Each row is a point. Two turns around zero, p and q, are shown by what they do to some points. Write where each new point lands after one turn and then the other. Backwards means that the second turn is done in reverse. Each puzzle has new turns, and all numbers are rounded.

Turn p:
0.034, -0.331 => -0.031, -0.331
-0.242, 0.010 => -0.235, 0.057
0.061, 0.040 => 0.068, 0.027
-0.071, 0.099 => -0.050, 0.111
0.217, 0.182 => 0.248, 0.136
Turn q:
0.089, -0.266 => 0.027, -0.279
-0.159, 0.227 => -0.104, 0.257
0.070, 0.038 => 0.077, 0.021
Where do these land?
p, then q backwards: 0.162, -0.271 => 0.170, -0.266
p, then q: -0.002, 0.140 => 0.055, 0.129
q, then p: -0.160, 0.132 => -0.092, 0.186

Turn p:
-0.158, 0.115, 0.039, 0.122 => -0.137, 0.144, -0.021, 0.121
0.311, 0.342, 0.058, -0.200 => 0.312, 0.277, 0.200, -0.207
0.010, -0.129, -0.259, -0.086 => 0.002, -0.132, -0.203, -0.181
-0.202, -0.217, 0.132, 0.044 => -0.218, -0.193, 0.059, 0.138
0.039, -0.112, 0.030, 0.120 => 0.041, -0.098, -0.036, 0.130
Turn q:
-0.124, -0.407, -0.162, -0.337 => 0.079, -0.261, -0.210, -0.450
-0.074, 0.125, 0.014, -0.050 => -0.088, 0.112, 0.045, -0.041
0.104, 0.105, -0.107, 0.133 => 0.045, 0.109, -0.089, 0.171
-0.053, 0.020, 0.025, 0.197 => -0.106, -0.045, -0.007, 0.171
0.147, 0.158, 0.229, 0.056 => 0.069, 0.087, 0.260, 0.148
Where do these land?
p, then q: -0.093, -0.091, 0.049, -0.257 => -0.053, -0.123, 0.126, -0.228
p, then q backwards: -0.248, 0.020, -0.145, 0.137 => -0.197, 0.080, -0.197, 0.134
q, then p: 0.193, 0.139, -0.061, -0.043 => 0.179, 0.173, 0.009, 0.009
q, then p backwards: 0.134, 0.062, -0.153, 0.189 => 0.040, 0.037, -0.036, 0.277
p, then q: 0.252, -0.303, 0.179, 0.034 => 0.242, -0.333, 0.046, 0.131
q, then p: -0.247, 0.300, -0.105, 0.006 => -0.273, 0.289, -0.035, -0.048
q, then p: 0.009, -0.127, 0.236, -0.065 => 0.011, -0.184, 0.199, 0.053

Turn p:
-0.247, 0.440, -0.059, 0.012, -0.022, -0.112, -0.109, -0.164 => -0.279, 0.361, -0.109, -0.052, 0.200, -0.100, 0.021, -0.193
0.054, -0.076, -0.084, 0.401, 0.155, 0.245, -0.152, 0.071 => 0.126, -0.026, -0.137, 0.308, 0.114, 0.319, -0.209, 0.020
-0.274, -0.132, 0.129, -0.173, -0.007, -0.038, -0.073, 0.059 => -0.269, -0.128, 0.167, -0.147, 0.013, 0.006, -0.065, 0.084
0.115, -0.007, 0.064, -0.178, 0.016, -0.077, 0.008, 0.091 => 0.099, -0.009, 0.096, -0.123, -0.030, -0.141, -0.017, 0.092
0.096, -0.003, -0.087, 0.015, -0.043, -0.074, 0.803, -0.144 => 0.130, -0.122, -0.082, 0.152, -0.086, -0.142, 0.774, 0.044
0.054, -0.048, 0.131, 0.326, -0.099, 0.234, -0.118, -0.051 => 0.054, 0.090, 0.051, 0.227, -0.112, 0.334, -0.111, -0.089
0.124, -0.120, -0.022, 0.017, 0.018, -0.160, -0.166, -0.127 => 0.089, -0.112, 0.031, 0.002, -0.022, -0.099, -0.154, -0.211
-0.060, -0.050, -0.051, -0.088, -0.101, -0.043, -0.189, 0.397 => -0.110, -0.004, -0.034, -0.028, -0.115, -0.115, -0.295, 0.307
0.066, -0.058, -0.099, -0.182, -0.033, 0.079, -0.036, -0.111 => 0.067, -0.066, -0.084, -0.217, -0.059, 0.030, 0.008, -0.065
0.070, 0.055, 0.078, -0.149, 0.117, -0.054, 0.032, -0.020 => 0.090, 0.017, 0.101, -0.122, 0.099, -0.091, 0.048, 0.012
Turn q:
-0.038, -0.015, 0.032, 0.187, -0.150, -0.054, 0.151, -0.127 => -0.061, 0.014, 0.103, 0.201, -0.070, -0.085, 0.184, -0.033
0.161, -0.059, -0.094, 0.110, 0.199, 0.447, -0.089, 0.013 => 0.188, -0.020, -0.247, 0.148, 0.050, 0.399, -0.083, -0.104
-0.063, 0.259, 0.387, 0.155, -0.092, -0.132, -0.100, -0.128 => -0.077, 0.157, 0.444, 0.172, 0.097, -0.086, -0.147, -0.039
0.186, 0.170, 0.081, 0.084, -0.233, 0.175, 0.217, 0.033 => 0.111, 0.259, 0.131, 0.120, -0.170, 0.168, 0.185, 0.092
-0.156, 0.120, -0.304, -0.194, 0.063, 0.210, -0.003, -0.035 => -0.197, 0.162, -0.354, -0.100, -0.038, 0.104, -0.063, -0.037
-0.403, 0.057, -0.098, -0.016, 0.182, -0.185, 0.063, 0.131 => -0.342, -0.069, -0.113, -0.069, 0.264, -0.151, 0.005, 0.179
0.243, -0.164, 0.127, -0.322, -0.208, 0.094, 0.193, -0.167 => 0.114, 0.038, 0.145, -0.272, -0.310, 0.121, 0.224, -0.229
0.238, -0.091, 0.058, -0.080, 0.160, -0.303, -0.115, 0.112 => 0.294, -0.130, 0.071, -0.204, 0.137, -0.206, -0.073, 0.032
-0.049, -0.096, -0.186, 0.088, 0.129, -0.140, -0.145, 0.002 => 0.021, -0.153, -0.184, 0.053, 0.093, -0.181, -0.096, -0.003
-0.119, -0.180, -0.003, -0.013, -0.048, -0.112, -0.171, 0.166 => -0.050, -0.257, 0.004, -0.051, -0.052, -0.082, -0.133, 0.142
Where do these land?
q, then p backwards: 0.171, -0.108, 0.000, -0.022, 0.091, -0.018, 0.238, 0.087 => 0.105, 0.011, -0.016, -0.111, 0.111, 0.119, 0.237, -0.087
p, then q backwards: -0.117, -0.088, 0.018, 0.122, 0.094, 0.236, 0.093, -0.194 => -0.032, -0.129, 0.101, 0.043, 0.142, 0.271, 0.153, -0.019
p, then q backwards: 0.014, 0.264, -0.006, 0.044, 0.022, 0.090, 0.083, -0.060 => 0.076, 0.190, -0.063, 0.002, 0.078, 0.062, 0.182, -0.045
q, then p: -0.084, -0.015, -0.181, 0.274, -0.227, -0.063, -0.354, -0.017 => -0.129, -0.017, -0.079, 0.317, -0.174, -0.083, -0.340, -0.141
q, then p: 0.080, -0.016, 0.170, -0.125, -0.023, -0.102, -0.232, 0.400 => 0.128, -0.032, 0.190, -0.171, -0.105, -0.047, -0.337, 0.258
q, then p: 0.065, 0.133, 0.196, 0.034, -0.110, 0.055, 0.072, -0.298 => -0.033, 0.232, 0.168, 0.054, 0.020, 0.102, 0.163, -0.217
q, then p: 0.239, 0.125, 0.071, -0.172, 0.106, 0.249, 0.076, -0.330 => 0.151, 0.252, -0.069, -0.208, 0.064, 0.174, 0.215, -0.284
q, then p: -0.041, -0.070, 0.011, -0.149, 0.227, -0.319, 0.034, 0.223 => 0.068, -0.244, 0.108, -0.178, 0.158, -0.252, -0.049, 0.185
p, then q: -0.328, -0.226, -0.279, -0.005, -0.180, -0.128, -0.009, 0.188 => -0.301, -0.328, -0.184, 0.054, -0.144, -0.164, -0.030, 0.192
